Each row of a before or after table is a point. One or more steps were done to the points. Then noise was added and the rows were shuffled. The steps act on columns, c1 being the first. What was done? A step turns or swaps two columns, mirrors them in a line or flattens them onto one, adds a multiple of one to another, or multiplies or shifts one. Angles are multiples of 10 degrees, from the lower column toward the higher: turns from -170 to 170, lines from 10 to 170 but not 90. Use the fewest steps. Two steps may share a column if one is a turn and the other turns, adds or multiplies; they go together, in the order done. Otherwise the lowest column goes first.
In the rows, zero is written as 128.

Before (11 x 3):
[[119 134 144]
 [112 151 102]
 [159 128 101]
 [117 158 156]
 [101  90 130]
 [172 119 220]
 [160  96  93]
 [109 155 154]
 [157  83 114]
 [139 145 162]
 [134 157 162]]
After (11 x 3):
[[155 129 104]
 [174 146 217]
 [117 133 147]
 [161 125  88]
 [137 139 167]
 [112 133 160]
 [139 137 162]
 [118 134 157]
 [167 124 100]
 [ 96 122 125]
 [112 120 106]]
Steps: flatten c2 and c3 onto the line at 80 degrees

Before (13 x 8):
[[103  84 189 126 111 131 140 143]
 [154 160 137  99 161 137 128 111]
 [ 85 142 192 186 117 108 162 166]
 [155 132 105 116 156 158 101  99]
 [127 144 163 107 144 142  97  82]
 [163 137 111 109 154 195 141  90]
 [134  88 167 122 161 114 141 148]
 [ 93 135 155 166 107 100 118 175]
 [153 143 156 103 141 148 118 117]
 [ 67 125 144 135 120 100 148 149]
 [119 119 171 136  80  87 156 149]
 [124  87 168 172 119 103 140 135]
 [111 111 180 133 108 127 124 177]]
After (13 x 8):
[[ 93 135 141 172 107 100  81 117]
 [133  88 167 136 161 116 108 142]
 [103  84 187 146 112 132 112 140]
 [155 132 110 109 157 157 157 100]
 [162 138 119 104 154 196 166 142]
 [ 66 125 141 139 121 100 106 147]
 [154 160 147 104 161 137 146 128]
 [ 85 143 168 204 117 109  90 162]
 [127 144 169 121 143 141 174  97]
 [119 120 166 151  79  85 108 157]
 [153 143 163 114 140 149 138 117]
 [111 110 175 150 108 127  79 124]
 [124  87 150 183 118 103 121 142]]
Steps: turn c3 and c4 by 20 degrees; turn c7 and c8 by 90 degrees

Before (14 x 14):
[[ 95 134 184 104 124 122 115 169 100 166  99  91  96  90]
 [ 72 110 135 127 105  96 146 129 134 116 141 128 107 119]
 [ 89 101 126 134 113 138 122 106 124 171 112 152 117  79]
 [163 155 106 176 160 130 196 172 120 133 106 141  86 126]
 [ 90 112 157 125 111 168 159 120 101 180 134  96 115 121]
 [123 132 185 179 163 123 130 102  96 160 142 117 106 133]
 [157 154 167 167 126 179 171 158  67 114 141 120 149 103]
 [135 134 159 184  96 126 112  99  90 146 149  82 160 138]
 [140 102 145 109 166 108 144 114 110 122 123  81 151  66]
 [153 150 146 122 148 103 129  87 135 109 143  82 116  84]
 [108  98 113 120 124 148 117 166  87 187 151  87 104  80]
 [167  77 121 110 106 110 156 110  73 144 178 103 128 137]
 [ 94 124 132 131  96 101 143 116 102 174 174 140 151 141]
 [106  97 138 153 114 172 135 139 160 184 134 149 121 106]]
After (14 x 14):
[[161 154 107 121 157 132 211 172 120 131 106 142  89 124]
 [136 136 159 182  96 129 152 100 188 147 149 140 157 137]
 [107  98 139 141 113 176 149 138  92 183 133 109 120 105]
 [ 87 113 159 106 112 168 149 123 170 177 133 136 117 121]
 [159 154 169 128 124 182 182 158 165 111 142 180 148 102]
 [112 100 111 129 123 147 111 163 184 186 150 142 103  80]
 [157 154 146 120 147 104 123  83 165 110 145 101 115  84]
 [ 96 126 134 119  93  98 138 119 131 173 171 158 154 140]
 [ 69 112 135 118 107  96 142 128 126 116 137 122 108 119]
 [170  79 123  99 103 109 136 110 175 146 176 160 128 135]
 [ 94 134 182 120 124 123 102 170 176 168  98 136  94  85]
 [141 101 147 105 167 108 130 114 178 123 124 119 154  64]
 [123 131 183 163 163 125 159 103 154 159 139 153 108 133]
 [ 88 102 125 138 112 138 126 107 108 172 110 139 118  81]]
Steps: turn c4 and c7 by 40 degrees; mirror c9 and c12 in the line at 120 degrees

Before (10 x 24):
[[117 146 141  90 117 120 126  85 126 140 104 149 166 137 117  83  91 156
  126 142 112 127 130 153]
 [139  90 157 160  85 123 185 155  81 107 174  99 118 134 154 133 106  76
  189  92 134 131 159 180]
 [128  96 162 122  95 166 157 153  82 119 153  91 145 160 170 173 110  98
  182  94 108 171 181 153]
 [ 96 158 129  91 114 165  97  96 165 120  96 150 125 134 134  85 146 147
  103 149 134 123 125 138]
 [134 154  98 123 128 142 132 136  95 116  96 144 161 152  95  93 135 157
  142 101 176  86 125 160]
 [121 133 116  70 134 105  77 108 137 106  92 114 144 110 144 108 143 161
  130 161 139 124 143 159]
 [133  75 194 154 102 176 130 136 111 143 164 162 178 136 164 140 134 119
  162 119 115 107 120  99]
 [101  76 144  82  55 139 129 137 105 116 103 119 105 106 158 133 111 154
  113 139  87 170 168 104]
 [119 145 109 123 134 128 126  99 123 124  72 107 121 144 151  92  86 170
  120 179 132 124 142 144]
 [178 167 118 117 138 154  98 114 113 125  95 144 115 136  96  63 130 174
  159 108 146  91 147 171]]
After (10 x 24):
[[ 94 158 130  76 130 169  97  94 165 118  99 147 124 133 135  86 161 152
  101 145 136 121 111 133]
 [134 155  91 119 120 143 131 134  93 116  97 147 164 153 101  89 144 158
  141 102 177  89 127 160]
 [177 167 117 116 147 157  97 110 115 121  99 142 114 140  95  59 143 168
  157 110 144  92 142 171]
 [122 132 118  49 141 103  75 110 135 106  90 115 150 107 147 107 129 162
  129 161 138 121 135 163]
 [104  75 154  68 183 142 131 140 107 116 106 117 104 104 153 134 114 154
  114 140  87 175  64 104]
 [121 145 137  78 133 120 127  88 122 143  97 148 168 134 115  79  93 160
  125 142 113 127 121 152]
 [130  79 199 164 125 179 129 136 110 143 161 165 180 134 156 142 160 119
  163 120 112 104 101 101]
 [123  94 170 122 187 167 158 154  84 120 151  88 144 161 164 179 132  95
  183  98 109 173 107 156]
 [121 146 109 120 138 131 126 102 123 129  74 108 120 148 154  89  90 168
  116 176 134 124 137 145]
 [139  88 162 169 166 127 186 161  80 104 170 100 115 131 148 136 101  75
  192  90 133 125  88 182]]
Steps: turn c3 and c15 by -10 degrees; multiply c4 by 1.3; mirror c5 and c23 in the line at 50 degrees; add 0.5 times c6 to c17

Before (11 x 64):
[[ 81 101 155 146 136 165 143 175 135 123 159 125  86 150  96 120 134  74
  179  78 122 120  98  98 179 107 114 164 136 143 167  64 108  65 163 130
  125 149 138 171 114  92 111 113 101 171 140 113 114 158 172 150 102 115
  125  99 111 154 148 145 145 175 134 105]
 [151  97 156 176 102 112 143 127 134 122 126 142 152 165 123  92 141 114
  120 138 132 149 142 149 105 155 135 126 134 113 169  95 161  70 158 178
  116 143 142  93 133 123 138 113 151 117  92 148 165 127 122 130 144 143
  129 116 100 120 128 132 143 166  87  99]
 [150 159 166 171 125 118  91 160 149 133 124  97  92  93 115  71 135 113
  101 154 139  92 105 113 117 169 160 126 147  85 100  92 130 121 128 105
  133  85 139 139 117 157 177 172 175 162  88  91 105 122 112 111 101 100
  175 175 135 139 107 139 106 133  92 127]
 [ 84 146 151 138 141 118 113 168  73 117 101  78 123  85 123 120 109 153
  151 160 151  67 107  75 115 100 129 125  98 124 145  80 147 100 148 146
  159 136  93  96 125 131 103 111  94 126 158 126 157 108 128 109  96 102
  150 147 101 136  82  92 138 195 114 146]
 [ 99 100 157 162  76 136 106 133  91 177 173 123 156 153 111 114 151  70
  121  77 123  76  99 106 110 134 139 122 162  93  90 134 150 121  98 102
   86 133 104 105 151 168 153 124 176 146  77 103 165  92 173 168  92  79
  118 142 127 119 158 107 105 179 157 103]
 [ 81 109 122 153 126 164 142 143 131 147 102  77  85 165 129 124 149 133
  119  98 107 150 141 107 144 154 113 179 179 111 177 122 157 137 110  95
  124  80 161 169  86 152  93 150 180 115 120 155 100 152 122 105 160 119
  179 151 137 132  82  75 146 118 137 123]
 [133 108 179 183 153 101 100 113 141 186 141 151 119 144  93 132 130  98
  143 106 134  97 112 154 154 178 177 106 133 111 129 132 103 145 146 142
  166 126 147  94 148 143 110 173 148 112 134  81 144  76 110 143  98  87
  174 112 111 119 155 145 108 184 126 159]
 [164 101 107 179 139 109 109  99  90 187 110  76 101  85 134 127 105 126
  103 107 119 126 139  74 181 139 188 183 136 146 107 103  87 108 101  92
  152 101 157 132  91 161 101 141 114  94 129  77 152 159 164 124 164 163
  114 114 165 119  96 116 102 196 126 108]
 [ 84 157 118 160  93 101 145 105  92 139 115 156 159 150  86 115 112  79
  171 105 117  83  99  82 188 103 140 146 133 150 146 151  73 143 158 112
  105  80 170 101 102  94 142 131 164 135 143 140 112 141 113 104 153 138
  113 174 110 111 143 133 140 117  76  88]
 [103 142 182 124 103 136 127 143 143 187 168 128 137 108 125 121 100  70
  106 116 173  96 141 142 106 113 147 123 107 166 130 126 127  78 148 107
  163 137 133 174  86 179 182 104 149 159 117 102 140 106 103  88 137 146
  165 100 100 143 127 149  98 114  87  99]
 [165 141  96 132 152 110 148 161 154 117 135  80 134  94 151  92  83 141
  106  91 141 119 162 149 183 108 133 149 177 135 103 144 161  91 153 179
   81 139 101 157 146 132 166  90  94 172  85 116  83 109 136 126 149 141
  133 168 148 119 142 148 172 132 124 159]]
After (11 x 64):
[[151  97 157 123 102 112 144 128 134 121 125 120 152 165 123  91 141 114
  120 137 133 149 142 150 105 155 134 125 134 113 169  94 160  69 158 178
   78 142 142  93 132 122 135 113 171 117 127 148  89 135 123 131 144 143
  129 116 100 120 129 132 143 166  87  99]
 [103 143 183 162 104 136 126 143 143 187 167 130 136 108 124 120 100  71
  106 117 172  95 141 143 107 113 147 123 106 166 130 127 128  78 149 105
  137 137 133 174  87 180 156 104 149 157 115 102 116 179 104  88 137 146
  165 100  99 143 126 150  98 114  88  99]
 [ 81 110 121 128 127 164 142 143 132 148 101 174  85 166 129 124 150 133
  119  98 107 149 141 106 144 154 114 179 179 111 176 122 157 137 110  95
  103  80 161 168  85 152 118 150 161 115  87 156 165  87 122 105 161 119
  178 152 137 132  82  75 147 117 137 123]
 [ 85 146 150 160 140 117 113 168  73 116 102 182 123  85 122 120 108 152
  151 160 151  68 108  75 116 101 129 125  98 125 145  81 147 101 148 146
  124 135  93  95 125 131  96 112  85 127 143 127 108 127 129 109  96 101
  149 147 100 136  81  92 138 195 114 146]
 [164 141  96  82 151 110 147 162 153 116 134 168 134  94 151  92  83 140
  107  91 142 118 162 148 183 107 133 149 177 134 102 145 160  91 152 178
  116 140 102 158 146 132 145  90 148 172 180 116 180 168 136 126 149 140
  132 168 148 119 141 149 172 132 124 160]
 [151 159 166 140 126 118  90 160 150 133 124 154  92  93 115  71 133 113
  101 155 140  91 105 113 117 169 159 127 147  84 100  92 129 122 129 106
   85  85 141 139 118 157 161 172 187 162 108  91 157 165 111 111 100  99
  176 175 134 139 107 139 106 134  92 126]
 [ 84 156 117 111  93 101 145 105  92 139 115  97 159 150  87 115 111  78
  171 105 117  83  99  82 187 103 140 145 133 150 145 152  73 143 159 112
   92  81 171 101 103  94 147 131 132 135  89 141 139 127 113 103 152 137
  113 174 110 111 143 133 140 117  76  87]
 [164 101 107 161 139 110 109 100  90 189 109 183 102  86 133 127 105 124
  104 108 119 126 138  74 181 139 188 183 136 147 107 103  87 110 102  92
   82 101 157 132  91 160 128 141 120  94 140  77 112  87 164 124 165 163
  114 113 165 119  96 115 102 195 127 109]
 [100 100 158  92  76 136 107 132  90 177 174 139 156 154 111 114 151  70
  121  77 123  76  99 106 111 134 139 121 161  94  90 134 150 122  98 102
   87 133 105 104 152 168 124 124 196 147 111 103  92 172 173 168  91  79
  118 142 126 120 159 108 105 179 158 104]
 [133 107 179 174 152 101 100 113 140 185 141 108 119 145  92 132 130  98
  143 105 134  98 112 155 153 178 177 105 132 111 130 132 102 144 145 142
   80 127 148  94 147 143  80 173 133 111 109  81 108 158 109 143  99  86
  174 112 111 120 156 145 108 184 127 159]
 [ 81 100 155 129 135 165 142 175 135 123 159 129  86 150  95 120 134  74
  180  79 122 120  99  97 180 107 114 164 136 143 168  64 108  66 163 130
  111 148 139 169 114  93 133 112 105 170 146 113 143  93 172 149 102 115
  125  99 111 154 148 144 145 175 133 104]]
Steps: turn c4 and c37 by -80 degrees; turn c12 and c49 by -170 degrees; mirror c43 and c50 in the line at 20 degrees; mirror c45 and c47 in the line at 150 degrees
